Each wall is flat, endless, passes through zero and stands at right angles to its row. A trip goes straight from one point to another. List the walls that it crosses, first one first.

Walls:
(1): [ -9 -17 -24]
(2): [  9  78 -21]
(3): [-21  -3 -30]
(4): [-12   3   5]
(5): [ 42 -13  17]
(6): [-10 -14   3]
Trips:
[-24 -10  10] to [-44  -3  60] -> 1, 3
[61 36 -2] to [-15  18 -69] -> 3, 1, 5
[16 13 46] to [55 13  4] -> 4

Walls:
(1): [ 12  50  19 -39 -49  17  50   3 -25  -1 -48  49]
(2): [-23  61  48 -13 -17 -10 -20 -28 -39 -12  -2  22]
(3): [ -2  -7 -23 -43 -10  55 -10  47  11 -71  20  47]
(4): [ 18  11  17   5  32  32   3  52 -69  -4 -40 -68]
(5): [-34   1 -16  13  -1 -20 -33  24  44  22  40  10]
Trips:
[-11 -27  -7  48  23  -2   7  16 -26 -11  -8 -13] to [ 23 -36 -29   0  28  10  -7 -25 -11 -58  40  35] -> 3, 4
[ 12  29   3   5 -25  -4  39 -25   2 -15  -6  16] to [ 35  13 -62  -9  -3 -19  64  32  -3 -25  -1 -20] -> 3, 2, 4
[-71 -25  28   4 -16  11 -14   8 -22  23 -19 -26] to [  7 -19 -15 -13  11 -49   9  32  -2  23   6   1] -> 2, 4
[ 22  17  -1 -34 -39 -27  -3 -20  29  19  10  20] to [ 14 -27   2  21 -17 -16  24  42 -38  12   2   9] -> 2, 5, 4
[-46  35  13  18 -10  23  -3   2  -5 -36  29  21] to [  9  -6   2  -3 -19  47   5  27 -13 -44  49  52] -> none
[ 13  17  18  -1 -44 -30  21  -6   7  33 -63  13] to [ 26   8  -6  19 -27 -36 -51 -18  37 -24 -19   1] -> 5, 1
[  6  27   0 -19 -62  -9  13  -2  48  23 -29 -16] to [-54 -15 -19   4 -14 -43 -26  53  56  15 -20 -45] -> 2, 1
[ -4  16 -22  44   9  13  36  -7   6   8 -27 -45] to [ -5  15 -35   3  53   7  36  20  -9  -2  -7  -8] -> 3

Walls:
(1): [ -9 -15  20  30  32 -17 -10  14  27  14  -5 -37 -10  -6  20   1 -38   5
  37 -33   7  35 -35  34 -59  10  30 -53 -14  -2  -8  12  23 -27  -1 -60
   2 -14  -9  -7 -17 -26  42  31  29  14 -19  29]
(2): [ 17 -26  -8   6  33  10 -71  42 -40  29  -1   9  -7   5  28  18 -27  -9
  41 -26 -26  43 -16  25   7  31   0  12 -10 -19   5   0 -29  28 -17 -23
 -18  -7 -23  24  34 -25   0   9 -25 -33  14  15]
(3): [  5 -12 -13   6 -42  25   6 -12 -43 -10  17 -37 -21 -20 -10  -9  -7 -22
 -19 -24  39  30  13 -29 -31  51  26   7  15  23  11  18   9  -7  -9 -12
  -1 -15  18  -3   2 -18  44 -11  13  -1  20  22]
(4): [ 16  18 -12  -8 -36  -8 -33  12  -3  30  20 -27 -11 -30  32 -30 -45   1
 -14   9 -10  18  35  63   7  22  34  13  24   0 -45   9  -2 -25 -65 -45
  27   6  -2 -26 -39 -29  -9 -13   7 -35  36 -17]
(5): [ -4  34   3 -21 -35  23 -22   4 -45  10   0  17 -10  30 -14  31 -28   8
  32 -31   3 -24  -6  17  32  36 -26   3 -64  14 -14 -25 -17 -46  27  48
  15  11 -33 -24 -45 -20  -3 -11   0  46   2   5]
(6): [-15   9  17   0 -11  -4   4   3 -69 -14   3  10 -22   3 -24 -35 -10  14
  14 -20  44 -14   0  25  25 -17  41 -39   8   2  17  -7  11  -4 -16  20
 -21 -30  95  -7 -34  35  25  -8  -1  26   4  16]
Trips:
[-20 -24  32 -31 -27  -6 -17   3  24   3   8   2  28   4  31 -18  24 -31
 -44  29  16 -14 -15   0  28  11  -8 -38 -31  -3   6  -4  -6 -30  53   1
 -19   9  42 -23 -16  17 -16  11   1  -4  24  22] to [-41   1  25  20   4  -7  -8   7  28 -13  37   1 -38  11 -35  18 -39  23
  26   7 -26  32 -49  32  -1  27  70 -36  -7 -15 -52  31  20   6 -13   5
 -27  25  40 -17  37  51 -10 -32 -11 -19 -22 -19] -> 1, 5, 4, 2
[ 33  28  -8 -46 -39  23   5   6  -7  21  26  -5 -21  21   6   8  16  -8
 -65 -13  -2  39  42  26   6   4  11 -33  25 -10  12 -27 -39  66  18 -14
  -6  22 -23   1  -6 -57  17 -30 -24   7 -40  11] to [ 14  11 -35  37  20 -40  22  21 -17 -16  17  18  -1 -40 -18 -11   2 -12
 -24  14 -23  14  19 -13  14  10  -8  62  -5 -12  30 -21 -22 -27  77  16
  23  28 -66  45  40  12 -25  12   3  11 -10   6] -> 4, 3
[ -5  24 -69 -10  30   9  28 -35 -18  36 -15 -40  25  12 -22  26 -55  -3
  17 -32 -10 -25 -17  42  19 -43 -34  13  -6   1  -8 -42  30  14 -28 -41
  71  33  -3  17  23 -31  -3  15  33  36  26  31] to [ 31 -32   8 -26 -34   0   0 -15 -37  46  31  -1 -23  36  34  -3  28  12
  20  -3  -2 -13  47 -19  18  41 -13  18  20  -7   1  56 -19   8 -15  -8
 -28  47 -49  -3 -29  31   8 -20  21 -13  26   6] -> 3, 1
